Each point is reached from the start by the listed moves, each made 0, 1 or 2 times, or once backwards (-1), plus a little noise. Is the number of moves made odd or even? Then give how often each move was made.
In the rows, zero is written as 128.

Moves:
(1): [155 119 117]
(2): [140 150 149]
(3): [120 111 165]
Start: [121 144 141]
Points:
[133 165 162] => odd (0, 1, 0)
[ 65  97 207] => even (-1, -1, 2)
[208 187 122] => odd (2, 2, -1)
[ 91 142 249] => even (-1, 1, 2)

Moves:
(1): [162 132 142 122 139 120 127 125 136 126 130 128 122 125]
(2): [137 161 131 132 138 146 130 113 130 137 120 129 144 134]
(3): [125 132 153 126 125 129 129 131 120 124 122 126 127 133]
(4): [135 118 130 162 122 123 141 131 119 122 137 118 116 126]
(5): [131 126 131 125 149 130 126 144 132 119 125 133 136 130]
(6): [134 109 129 135 118 151 129 125 135 129 132 142 132 123]
(7): [134 126 125 118 131 123 162 133 120 131 109 130 121 120]
(8): [130 133 123 124 115 123 126 146 130 130 126 133 124 130]
(9): [117 128 131 137 131 125 134 135 150 129 119 129 107 120]
(10): [134 124 129 122 133 126 120 133 121 160 123 130 135 122]
(11): [128 138 138 134 133 142 145 130 133 134 168 127 123 134]
Start: [119 133 123 136 123 125 133 128 139 130 130 129 119 124]
Points:
[169 112 120  82 163  59 127 194 105 132  75 136 133 115] => even (1, -1, 0, 0, 2, -1, 1, 1, -1, 1, -1)
[174 180 200 206 116  85 126 102 145  83 106  85  67 130] => odd (2, 1, 2, 2, -1, -1, -1, 0, 1, -1, -1)
[105 136  96 200  95 113 223 149 125 100  56 119  74 106] => even (-1, 1, 0, 2, 0, 0, 2, 1, 1, -1, -1)
[141 131 207 195  95 151 141 117 161 129 185 120  75 130] => odd (1, 0, 2, 1, -1, 1, -1, 0, 1, 0, 1)
[196 214 249 183 231 172 188 139 188 154 166 124  98 130] => odd (2, 2, 2, 1, 2, 0, 0, -1, 2, 1, 2)
[187 177 197 153  94 159 244 156 118 187 163 137  82 119] => even (1, 1, 2, 1, -1, 1, 2, 2, 0, 1, 2)
[185 125 181 116 140 159 187 136 127 118  41 160 133 104] => even (1, 1, 2, 0, 1, 2, 2, 0, 0, 0, -1)
